Each row of a before or after table is a point. The points were changed in one or more steps. Then noise was added and the rows were shuffled. The steps act on how far a point lies along the listed directions, d1 being the first. What was done? A step turns or swaps two directions, mirrors them in a line or flattens them onto one, adds a multiple of one to another, or multiplies one. Angles are multiples of 10 degrees, from the lower direction toward the higher: turns from -170 to 170, lines from 10 to 170 but not 90. Use the fewest steps. Two steps may share a direction if one is a turn and the other turns, adds or multiplies; they go together, in the order done. Otherwise the lowest direction goes first.
(in the rows, 128 means zero)

Directions:
(1): [ 96 101]
(2): [101 160]
Before, 11 rows:
[[101  82]
 [ 98 111]
 [114 143]
 [ 75  82]
 [ 79  92]
 [131  92]
 [ 99 125]
 [128 127]
 [154  98]
 [130 117]
 [ 65 110]]
After:
[[128 127]
 [125 126]
 [ 73  95]
 [ 88 103]
 [ 69  93]
 [114 120]
 [ 77  97]
 [ 97 110]
 [124 125]
 [105 114]
 [135 132]]
Steps: flatten d1 and d2 onto the line at 10 degrees

Directions:
(1): [132 153 140  76]
(2): [120  76 135 104]
(3): [166 121  86 117]
Before (13 x 4):
[[147 156  99 184]
 [119 130 144 106]
 [ 92 112 164 134]
 [148 168  84 162]
 [122 148 132  99]
 [110 113 166  96]
 [163 166 110 164]
 [ 82 134 194 100]
 [108 127 153  94]
 [138 138  93 170]
 [131 112 139  74]
 [150 150 106 106]
 [156 175 112 161]]
After (13 x 4):
[[137 159 108 188]
 [159 162 113 174]
 [129 138 101 179]
 [141 110 131  77]
 [119 115 158  87]
 [151 146  99 115]
 [140 164  87 170]
 [ 95 122 169 116]
 [130 146 123 101]
 [128 128 140 104]
 [152 174 112 168]
 [115 124 143  87]
 [ 95 143 187  76]]
Steps: turn d1 and d3 by 20 degrees

Directions:
(1): [164  76 100 129 119 112 171 116 103]
(2): [ 99  94 103 103 143 156 105  76 144]
(3): [170 149 137 116 122 110  84  88  90]
(4): [113 145 139 123  89  84 154  88 165]
Before, 11 rows:
[[166 144 134 116 129 148  81 123 108]
 [136 132 132 120  82  72 175  78 155]
 [113  76  75  95 135 158  89  60 130]
 [107 118 118 137 150 137 136 157 128]
 [107 167 124 130 154 143  90 169 148]
 [143 100 114  98 120 138 155  91 148]
 [107 161 154 105 113 146  79 104 131]
 [164  97 114 106 142 138  99 119  94]
 [ 75 159 135 132 131 139 128 164 181]
 [ 48 106 108 111 155 181 103 139 178]
 [121 133 137 117 152 154  83 134 110]]
After (11 x 9):
[[148 114 116 130 144 120 125 125  97]
 [121 132 134 119 155 158  81 139 107]
 [101 104 122 120 159 172 116 170 141]
 [104 136 138 127  86  84 184 102 181]
 [124  99 113 104 134 156 154 115 158]
 [ 85  70  70 106 168 204  84 114 136]
 [119 149 142 124 139 169  96 159 148]
 [108 158 155 105 117 152  77 110 127]
 [162  84  89  92 153 154  58  75  72]
 [162 159 121 121 142 116  74 127 104]
 [174 144 124 112 110  92  95  88  97]]
Steps: mirror d1 and d3 in the line at 150 degrees; add -0.5 times d2 to d4

Directions:
(1): [147 109 111 108 101 119  76  87 151 159 113  83]
(2): [147 120 124 157 104  77 130 173 178 113 159 112]
Before:
[[162  81  94 117  98  81  46 100 188 160 134  58]
 [ 96 157 135 123 158 149 155 111  71  99 112 149]
 [141 101  92  91 133 144  68  66 104 174  81  93]
 [108 125 154 114 118 158 115  85 112 148 121 111]
 [128 138 129  97 150 136 142 103 109 114 120 132]
 [146 139 130 149 129  98 145 199 149 102 160 148]
 [126 119 144 151 140  98 149 192 145 124 167 127]
 [157 105 134 168 116  62 162 204 191  94 156 125]
 [137 155 132 171 134 129 187 189 139  95 152 177]]
After (9 x 12):
[[122 121 145 152 141 102 152 191 142 124 166 131]
 [140 115 142 169 137  84 183 207 163  84 151 150]
 [143 140 131 149 131 103 150 200 144 102 161 154]
 [130 107  96  91 146 156  81  69  86 167  78 108]
 [152 145 124 170 119 111 169 187 160 101 155 155]
 [107 123 152 113 116 155 113  84 117 151 123 106]
 [124 111 116 110 150 140  99 104 116 139 122 124]
 [117 140 122 127 128 117 123 108 115 109 121 111]
 [137 133 124  99 140 123 130 102 124 118 123 116]]
Steps: flatten d1 and d2 onto the line at 130 degrees

Directions:
(1): [179 110  78 113 153 147 169 137 115 149 131 173 132 127 140 130 104  72
 166  97]
(2): [132 111  95 170 116 115 182 137  80 129 132 139  83 155  74 116 126 164
  92 133]
(3): [145 130 141  94  78 145 152 167 117 131 172 113 159 179 144 140  93 137
 137 184]
(4): [110 144 143 144 125 185 142  88  86  72 182 138 132  88 131 126 122  96
 107 135]
(5): [112 117 151 151 146  77 162 177 101 148 135 143 153  90 180 145 159 108
  93 146]
(6): [118 184 112 130 107 128 171  77 111 194 125 101 147  95 139 116 134 155
 159 135]
Before (9 x 20):
[[116 170 164  69 145 126  75  90 198 150 119 132 205  66 216 165 131  70
  187 118]
 [126 134  93 125 122 162 144  70 120 136 110 127 100 125  94  92 125 136
  156  90]
 [146 157  90 118 128 155 141  93 109 147 141 137 106 144  98 106 118 132
  165  98]
 [131 157 127 105 113 136 104  90 144 170 103 101 139 142 107 127 122 160
  181 105]
 [ 98 134 155 137 110 128  97 118 123 115  89  94 106 156  76 123 153 177
  128 134]
 [142 125  99 105 152 119 133 113 148 172 116 141 141 110 130 121 123 139
  181 113]
 [123 129 119 145 144 104 200 134  62 167 147 146 161  71 176 140 151  90
  122 166]
 [168  95 114 111 111 155 107 155 158  92 118 142  91 180 104 119  90 158
  130 127]
 [144  83 149 151 170  77 110 199 122 101 109 139 112 131 134 151 151 102
   84 136]]
After, 9 rows:
[[142 156  91 125 124 152 143  93 106 145 141 134 101 147  91 105 120 142
  158 101]
 [142 159 135  68 156 134 102  97 185 160 121 157 200  70 214 165 119  47
  201 104]
 [ 96 138 164 128 113 130  83 115 134 114  89  89 117 148  88 125 156 171
  135 134]
 [121 135  94 130 120 159 144  70 118 134 110 124  97 127  90  91 127 143
  151  93]
 [142  84 152 150 168  76 107 198 123 102 109 137 113 132 135 152 152 102
   82 137]
 [144 121  92 110 151 118 142 115 140 175 117 144 135 113 123 120 121 141
  178 112]
 [163  96 117 113 109 154 104 155 159  91 118 138  90 180 102 119  93 162
  127 131]
 [120 128 118 151 141 101 204 134  57 165 148 146 155  75 169 138 152  98
  115 168]
 [135 156 123 104 114 137 107  90 143 172 104 104 140 141 109 127 119 154
  185 103]]
Steps: turn d1 and d2 by 20 degrees

Directions:
(1): [112  99 100  98 103 112 113 145 135 160 136 127 146 171 138 209 142 135
 160  83 132 117 188 165 116  83 124 112  93 145 124  96]
(2): [164 125  89 138 143 161 100  96  98 123 175 183 102 134 115  63 141  79
 191 117 124 123 163 143 146 106 113 131 105 124 154 129]
(3): [122 138  96 114 158 101 116 155 124  64 107  75 101 149 195 108  92  77
 136 107 123 139 143 139 111 104 165 173 150 112 106 118]
(4): [160  52 106 135 142 107 141 142 154 128 107 157 165 131 176 132  92 132
 158 133  98 155 132 111 144 138 107 100 165 161 147 198]
(5): [167 113 154 131 122 169  66 154 108 140 113 119 106 111 170 143 115 134
 120  79  82 127  79 173 138 182 129 114  81 105 136 125]
Before (14 x 32):
[[152 138 121 145 119 150  94 106 118 135 140 156 100 119 115 113 141 116
  152 118 137 134 133 138 152 128 135 118  99 115 142 119]
 [170 102 122 123 116 162  85 133 114 151 148 161 127 141 126 169 134 108
  155  83  91 138 144 175 136 129 111  99  88 114 167 110]
 [168  78 183 139 119 138 141 136 157 175 108 150 157 105 144 180 132 187
  122 120  99 139  74 119 159 191  96  72 136 138 149 169]
 [146 113 173 132  96 149 113 126 124 202 115 136 144  79  98 189 145 225
   97 122  91 122  81 143 153 177  86  81  93 132 141 134]
 [115 118  79 113 145 104  99 111 123 120 175 125 129 182 140 123 127 102
  170 102 131 136 186 144 132  74 118 144  99 139 142 108]
 [ 98 143 141 118 112 132 156 128 142 143 145 104 125 122  87 149 138 151
  105 138 154 122 132 120 120 121 130 124 119 136 103  99]
 [ 63 139 126 120 112  79 199 124 160 148 124 128 159 143  74 175 147 163
  112 189 160 135 157  74 109  76 130 114 159 162 111 126]
 [167 132 135 130 125 164  92 100 120 137 151 171 106 129  97  74 142 107
  152 112 133 133 154 120 155 119 114 123 106 146 143 145]
 [137 130 121 135 132 152 102 121 114 127 151 145 117 116 132  91 132  96
  129 113 114 115 109 150 136 155 124 138 116 120 149 136]
 [132 130  82 115 113 151 102 117 113 125 177 166 120 152 140 138 153 102
  185  98 120 113 171 151 145  91 126 120 113 125 155 109]
 [ 83 109 167 120 104  79 186 109 144 165 122 152 192 106  74 171 134 184
  101 195 149 137 129  64 117 125 124 110 176 156 127 137]
 [ 71 157 146 133 121  71 213 101 200 127 103 126 181 119  83 156 146 158
   78 203 155 126 113  56 128 131 120 130 191 160 106 149]
 [161  95 131 111 103 171  68 140 124 184 139 151 150 154 168 189 141 135
  144  78 104 129 156 189 124 124 106  97  82 137 129 100]
 [139  98 164 140  93 137 130 123 146 201 127 184 172  95  65 175 150 193
  109 147 131 116  83 123 148 140  80  65 102 142 151 147]]
After (14 x 32):
[[146  94  83 128 163 103 130  97 102  88 156 186 131 124 142  46 100  64
  201 161 123 151 173  93 135  90 135 151 176 137 149 154]
 [165 111  71 155 169 119 152  76 156  89 151 210 138 121 133  33 123  60
  192 172 111 142 147  83 165 122 100 133 176 156 154 194]
 [158  87 105 128 140 146 119 138 133 121 145 138 115 122 150 106 102 111
  159 111 111 141 135 136 141 134 119 114 120 140 128 147]
 [109 154 134 103 114 121 110 154 128 120 121  81 120 158 130 207 130 113
  105  87 123 132 147 169 100 105 150 139 105 100 124  61]
 [ 87  95 129 104 115  80 126 141 163 159 129  96 175 172 143 217 121 180
  111 111 127 137 144 130 124 111 112 112 111 156 128 122]
 [102 143 142 122 122 122 121 142 132 125 121  96 131 121 139 138 127 124
   86 118 125 114  97 145 117 155 141 144 130 119 126 121]
 [117 138 152 101 124 106 113 157 154 107  84  70 122 145 157 151 106 132
   92 102 137 143 133 115 120 120 156 148 141 143  95 129]
 [132 197 116 125 159 136 130  94 100  83 168 115  66 140 113  62 157  68
  158 122 162 115 151 132 132  95 149 178 129  86 120  74]
 [122 137 135 127 117 111 109 147 142 115  94  92 113 128 158 166 115 136
  113 111 135 142 120 139 132 133 160 130 123 116 114 113]
 [147  74  66 136 152 108 147 122 137 116 141 186 137 146 148  92 108  91
  201 156 106 157 173  99 141  83 115 107 157 164 149 184]
 [ 87 123 120  95  95 104 131 165 153 128 116  91 152 156 173 231 131 156
  114  98 120 122 141 141 119 107 146 117 137 133 121 106]
 [113 153 128  94 107 147  82 144 119 152 136  96 129 170 156 190 148 119
  117  82 139 118 174 187  96  88 140 142  90 119  96  49]
 [138 150  71 119 162 109  94 137 106  61 134 112  83 141 159  70 104  45
  166 107 139 124 147 152 119  62 149 174 125  98 121 104]
 [147 175  83 120 160 143  77 114  73  81 151 100  54 118 149  64 125  81
  164  93 109 122 152 169 137  96 140 179 102  88 124  84]]
Steps: add 0.3 times d2 to d1; turn d2 and d3 by 160 degrees; mirror d4 and d5 in the line at 120 degrees

Directions:
(1): [150 104 148 193 155 110 134 105 137 107  90 155 103 150 139 126  91 144
 153 107 137 112 116 120 102 137  65 131 161 152 167 165 147 165 129 133
 172  76 121 181 143 147  66 119 129 137 142 147 110 146 130 105 107 105
 179 149 136 129 199 164 122 149 177 179]
(2): [129 171 177 124 122 123 108 115 132 160 110 159 146 120 116 159 149 124
 109 114  99 173  91 170 207 127 121 167  98  87  90 137 107 168 166  94
 120 143 147 144 109 123 137 140 151 148  80 133 127 112 134  87 122 105
 196 161 137 156 144 165  48  94 123 130]
Before, 9 rows:
[[123 141  97 101 115 139 151 148 109 129 156 117 144 132 132 118 146 118
  137 138 135 115 137 127 109 118 150 118 109 128 116 112 121  95 109 150
  106 149 121  93 124 122 144 128 116 123 130 111 123 141 143 152 143 139
   74 104 131 115  98 109 150 124  80 112]
 [118 122  97 132 148 133 133 167 138 108 131 100 105 140 153 100 104 144
  142 125 133  97 164 100  90 124 145 113 127 163 153 137 141 100 125 146
  142 130 127 123 148 126 115 139 128 117 157 118 123 131 121 156 131 141
   78 100 117 113 122 117 196 146 117 127]
 [111 155 108  61 101 136 116 144 122 122 159  97 138 111 125 136 181 107
  119 159 110 144 146 133 172 137 187 126  96  87  99  87 115  88 127 121
   64 199 125  87 114  93 206 152 128 109 108 105 138 115 130 156 143 144
   94 111 129 143  49 101 134 102 117  75]
 [ 99 100  78  87 127 143 147 156 115 131 177  75 133  96 113 104 143 111
  100 165 150 111 164 113  92 113 204 113 102 127 122  95 133  66 108 143
   98 152 118  79 125 107 178 137 101 118 160 124 152 113 119 180 138 171
   36  76 113  97  53  74 184 168  89  82]
 [113 138  96  58 107 142 121 153 109 144 159 112 153 130 136 137 165 108
  106 148 137 143 146 117 133 107 179 114  95 124  90 119 115  84 141 128
   86 156 124  83 133 115 170 138 128 113 136 126 148 127 120 147 135 144
   87 115 120 130  76 107 150 111  84  96]
 [153 106 143 184 173 102 122 112 140  98 100 161 113 157 137 138  82 141
  161 108 138  96 104 123 114 151  68 124 154 144 163 172 162 161 133 127
  179  76 148 190 149 138  55 102 129 132 136 137 107 155 137  99  97 114
  167 142 141 143 207 161 119 136 168 185]
 [154 104 127 170 166 121 143 109 117 116  94 137 106 133 156 104  85 120
  157 125 134  95 144 104  77 119  91 123 178 155 172 161 154 143 117 146
  160  65 113 170 148 145  73 130 117 143 142 134 125 150 129 126 134 104
  143 121 117 123 179 143 168 153 161 167]
 [157 106 145 202 170 125 140 115 142 104  71 151 103 155 137 131  85 141
  147 125 138 120 124 128 106 126  62 120 159 157 168 164 145 158 118 133
  193  65 117 172 150 139  66 131 132 125 142 143 110 155 135 122 129 113
  166 145 137 138 187 162 125 156 182 178]
 [165  75 110 172 162 121 145  76 134  74 115 123  79 148 142 103  84 148
  177 114 150  82 147 100  41 141  51 123 153 176 188 164 157 127 108 160
  169  76 107 171 133 135  49 107 124 143 164 149  83 157 143 149 119 140
  121 104 140 116 206 137 153 158 168 172]]
After, 9 rows:
[[127 111 106 161 159 126 134 157 142  99 114 113  95 149 159 100  88 153
  153 118 137  89 159  95  78 126 119 115 140 173 170 151 147 116 124 149
  160 108 127 143 152 136  87 135 130 121 165 126 116 139 124 146 122 130
  100 108 123 115 151 131 193 155 139 149]
 [152 109 145 181 171 103 121 114 137 100  98 162 114 156 134 139  83 142
  160 107 137  97 105 124 118 148  69 125 155 143 161 170 161 158 133 126
  178  77 149 189 147 137  55 104 129 133 135 137 106 153 136  99  96 113
  165 143 142 142 205 161 119 136 166 185]
 [159 100 131 187 173 117 144 102 119 111  84 145  99 135 159 102  75 124
  162 118 138  90 143 100  70 119  76 127 189 164 182 171 159 152 116 149
  171  53 112 184 154 150  54 126 117 147 147 139 120 155 129 120 130  98
  157 127 119 125 196 154 168 160 174 179]
 [110 155 106  57 100 137 114 144 122 122 160  96 141 109 124 136 185 104
  117 161 109 145 148 133 177 137 190 123  94  86 100  84 114  87 126 119
   60 201 123  84 113  92 208 154 127 109 109 105 139 116 132 157 146 143
   91 109 127 141  46  98 134 101 114  72]
 [175  64 119 200 174 115 147  65 140  63  98 137  68 158 147 101  67 156
  189 104 154  73 142  96  26 145  25 124 167 188 206 178 163 143 109 162
  188  52 104 193 140 140  19 100 123 145 172 159  75 164 145 140 110 129
  142 114 143 118 237 152 148 167 190 193]
 [111  88  86 120 141 136 150 145 118 121 155  89 121 107 120 104 125 118
  113 154 154 101 161 109  78 118 170 114 120 140 141 112 142  84 108 145
  119 123 115 107 133 118 147 131 101 122 166 133 141 117 119 169 127 160
   61  85 118  97  88  92 181 177 115 106]
 [158 103 148 204 172 125 140 116 144 102  68 152 102 156 137 128  83 140
  150 123 137 119 123 126 104 127  57 120 163 156 170 167 144 160 118 135
  198  61 115 174 153 140  65 130 132 126 143 146 109 155 136 121 125 112
  169 148 136 138 192 164 124 157 184 183]
 [113 137  97  67 110 141 122 150 111 143 155 113 151 132 138 137 161 108
  108 146 135 139 144 116 133 108 175 116  96 124  94 123 119  89 139 127
   91 150 122  87 134 117 165 137 128 113 137 128 145 129 120 145 133 142
   93 115 121 129  81 111 150 111  89 102]
 [126 137 102 116 120 135 149 143 113 123 147 124 136 137 134 119 138 122
  143 133 137 110 135 128 104 122 135 120 117 132 125 119 124 103 107 151
  116 139 122 104 126 125 129 126 117 127 133 115 117 146 143 151 137 133
   86 109 133 116 112 116 149 129  91 123]]
Steps: add -0.7 times d2 to d1
